Rows are points. Each table stands for the endless flat space through its points: a line for two points, a plane for three, and so on. The two share one point or none. Which?
(in the rows, 128 means zero)

First, 2 rows:
[[150 152 142  99]
 [142 155 137  97]]
Second:
[[183 171 183 103]
 [144 138 112 113]
 [160 152 142 107]]
They share: no point

First:
[[134 126 118 107 133 109]
 [164 166  83  82 148 134]]
Second:
[[173 122 108 100 148 115]
 [165 129 109  99 143 118]
 [162 128 102  99 149 113]]
They share: [146 142 104  97 139 119]

First (4 x 8):
[[127 152  58 122  99 198 154  89]
 [ 90 162 114 162 114 129 121 130]
 [126 194 126 162 150 169 113 150]
 [102 164 103 150 112 148 126 124]]
Second (2 x 8):
[[ 88 144  97 179 147 179 156 114]
 [123 174  97 144 107 149 121 119]]
They share: [109 162  97 158 123 161 135 117]

First (3 x 9):
[[104 108 183 174 110 198 151 177 150]
 [152 150 139 145 106 159 119 126 177]
 [172 140 139 132  64 162 179 113 158]]
Second:
[[145 174 165 168  72 158 129 140 196]
 [133 150 125 212  36 202 169 136 172]
 [178 138 163  97 147 123 119 117 154]]
They share: no point

First (4 x 11):
[[ 85  54 117 159  88 161 125 125 172 165 111]
 [108 133 132 103  72 145  96 146 147 112 133]
 [ 55 115 108  91  92 126 125  97 190 113  85]
 [ 81  58 115 146  68 161 103 132 167 174 113]]
Second:
[[ 47 113 128 142 114 130 166 141 129 139 158]
 [ 79  89 118 134 100 138 144 129 155 137 128]
 [ 71 109 125 158 137 158 137 115 160 104 141]]
They share: no point

First (4 x 12):
[[106 141 157 179 116 166 129 149 149 105 143 150]
 [112 117 126 125 101 153 113 150 121  81 174 149]
 [ 91 115 140 191 102 132 161 164 140  97 155  93]
 [114 101 108 133  89 145 117 152 123  89 182 131]]
Second:
[[136 133 148 152 105 162 102 119 179 112 142 151]
 [114  97 150 190  93 216 112 135 157 126 134 129]
 [124 167 145 140 123 121 117 140 157  91 159 174]]
They share: [111 135 147 169 111 167 121 147 146 105 150 154]

First, 4 rows:
[[165  65  66 139 131  88  42 145 138 159 172  85 116 101]
 [167 170 141 192 166 167 157 153  89 167 139 110 105  85]
 [152 119 122 159 161 110 104 127  97 158 144 128 110  97]
 [158 133 122 168 158 130 114 130  95 157 138 121 109  92]]
Second, 3 rows:
[[178  79  96 212 164  85  99 169 102 172 173 107  77 147]
 [148 149  96 127 159 180 109 154 152 182 153  92 147  57]
 [167 114  90 169 166 133 105 154 130 176 165 104 116 101]]
They share: no point

First:
[[ 69 143 121 152 149 191 125 168 108  91 152 125 150  58 162 103 135 114]
 [122 137 142 110 123 122  85 131  63  83 190 202 181 112 211  99  92 106]
 [108 103  74 127 138  84  25 126 111  82 135 129 203 157 133  80 136 125]
 [ 76 145  92 134 151 168 149  97  93 123 158 132 111  60 157 163 146  82]
 [ 61 171 135 140 163 205 127 166  78 117 172 141 166  50 180  99 141 126]]
Second (5 x 18):
[[130 158  92 101 180 163  71  81  98  71 133 119 150  74 146 125  89  93]
 [ 73 168  79 113  92 131  57 104 121 111 131 175 147 117 197 111 141 103]
 [ 79 103  92 148 148 159 106 150  86 114 189 134 187  89 159 131 137 110]
 [ 77 131  56 128 114 170  69 111 124 107 155 144 163  86 179 149 123  89]
 [101 102  83 141 164 158 107 141  92 102 181 103 172  98 141 137 122 119]]
They share: [ 91 138 105 127 146 140  90 127  87 104 161 147 169 100 165 109 133 112]

First (2 x 20):
[[115 133 166  94 115 114  96 160 110 192 119 151 143 128  88 148  80 114
   71  67]
 [123 125 163  95 117 107  94 163 105 181 116 147 143 121  91 148  88 117
   79  77]]
Second:
[[157  90 153  89 117  87  97 173  91 186 142 127 159 103  95 123  84 112
   72  74]
 [160  80 151  99 114  85 107 163 100 184 147 119 162 106  98 114  80 110
   63  80]
 [146 104 154  86 116  92  89 176  89 179 131 134 155 108  96 135  89 118
   79  76]]
They share: no point

First (6 x 24):
[[118 136 176  90 149  73 134  79 149 164  94 166 199 125  99  97 121 152
  180  77 119  84 162  85]
 [134  93 184 166 166 178 106 132 139 148  73 178 149  91 138 209 148 111
  194 162 176 113 133 115]
 [191 108 145 201 167 194  42 133 152 177  92 151 113 101 158 189 112  76
  130 164 142 126  75  94]
 [ 92 124 193 128 190 123 149  97 133 150  82 142 145  70 125 157 134 180
  141 133 144  68 172 126]
 [161  97 201 153 184 181  96 134 100 167  61 129 119  61 143 145 157 113
  154 159 157 101 120 116]
 [128  86 202 154 173 186 121 132 116 148  67 156 137  79 156 186 158 125
  180 166 178 116 146 131]]
Second, 4 rows:
[[112 143 157 121 157 151 120  67 109 137  89 178 125 103 157 146 121 131
  152 121 130  97 141  97]
 [151 119 187 145 207 159  96  99 153 182 153 166 135  89 148 133 149 109
  187 118  94  64 105 120]
 [142 112 169 151 126 111 113 117 177 164  62 136 200 132 100 198  86 145
  153 161 173 144 127 117]
 [103 140 142 124 101 119 132  77 122 122  25 160 166 132 127 189  78 156
  126 148 184 151 159  92]]
They share: [134 121 162 148 162 135 103 103 156 162  96 162 155 111 135 162 115 130
 152 127 137 103 133 101]

First:
[[130  88  73 170 112 203  73 148 145  95 104 131 154 179 185  97  99  84
  113 141 154  88 115 116]
 [118 137 145 182  98 155  74 154 119 104  84 192  94 141 141  97 105 166
   77 160 165  47 131 102]
 [111 124 120 137  78 170  81 147 170  88 124 137 147 152 179  61 154 174
   70 146 112 107 115  91]
 [ 76 117  72 116 115 148 111 177 135 109 127 146 168 144 139 120  83  88
  110 174 100 110 129 114]
 [104  98  72 120  93 188  92 151 173  90 139 107 180 170 191  72 137 114
   98 141  99 129 113 100]]
Second, 7 rows:
[[102 115  91  88  91 211  69 185 108 112 124 158 130 124 114 103 106 126
  104 150 147  88 117  76]
 [123 136  90 123 161 178  85 134 137  89  72 176 153 197 138 107 112  73
   79 188  77  97 162 112]
 [ 65 162  70 129 133 178 109 134 179  95 114 156 195 233 116 127 112 117
  147 160  69 125 170 106]
 [ 68 120  67 132  76 127  94 137 137  89 153 141 174 158 179 103 112 147
  147 136 102 119 161 103]
 [ 86  70  84  62  75 195  69 193  94 109 139 138 141  49 149  42  79  99
  139 140 151  59 114  95]
 [ 79 136  82 139 132 136  99 119 165  84 102 170 186 212 169 118 120 104
  139 158  64 112 187 122]
 [ 79 121  44 139 119 144 130 127 147  78 148  99 189 160 172  40  83 101
  109 167  68 119 143 118]]
They share: no point

First, 5 rows:
[[101 124 208 155  82  89 157 101 169 136 170 144 126 104  66  99  64 160
  100 186  94  93 100 169]
 [130  88 171 140  69 105 131  88 181 153 153 133 119  92  50 108  91 152
   84 191 112 120 129 186]
 [117 114 138 149 101 108 115  86 155 169 159 149 130  89  90 127 100 150
  102 161 113 137 121 164]
 [112 114 161 146  92 104 129  89 165 158 164 146 129  91  78 116  87 152
   98 172 109 122 114 165]
 [ 92 122 158 161 110  81 129 107 152 156 191 186 169  93 104  89 104 157
  126 171 105 132  64 139]]
Second:
[[106 121 149 160  96 109 116  76 149 144 163 151 125 100 101 114 109 163
  120 157 105 126 117 150]
 [ 95  86 136 145 117  89 117 121 192 147 168 190 137 107  75  95  90 125
   92 181  96 155  95 139]
 [120 116 152 134 105 107 127  86 149 168 178 150 140  89  86 116  76 154
  118 162  95 124  98 152]
 [113 116 146 139 107 117 119  91 110 169 178 128 129  93 119 113  68 153
  132 125  82  97 119 145]]
They share: no point

First, 3 rows:
[[105 104 141 173 134 101 175 150 157  80 165  95 154 102 143 145 145 148
  122 162 122 199 125 154]
 [113 101 134 165 130 109 180 148 157  87 168  94 150  96 135 152 141 148
  127 157 128 191 133 154]
 [135 106  77 143  90 151 185 144 169 118 169 101 122  68  85 177 107 154
  168 152 146 133 165 146]]
Second, 6 rows:
[[133  98 121 156 101 144 165 146 190 104 155  89 127  74  87 175 110 151
  148 199 129 201 160 126]
 [ 53 122  84 158  87  91 183 117 153  93 164 144 159  82 132 112 112 163
  152 164 120 103 137 180]
 [163  69  55 167 104  94 194 217 112  48 147  95 128  64  98 151  53 154
  117 128 185 119 140 128]
 [138  86 121 129 134 126 155 102 175 125 165 129 183  49  40 139  66 185
  172 226 149 187 180 138]
 [113 128  41 196 104 101 187 220 129  66 159  94 117 109 139 155 125 140
  163  81 145  89 106 152]
 [ 97 125  64 177 105 104 180 178 150  87 162 109 136  97 121 146 120 149
  174 121 134 109 125 156]]
They share: [111 115  98 167 102 127 170 150 169  97 160 104 134  86 109 156 119 154
 153 167 128 157 141 146]
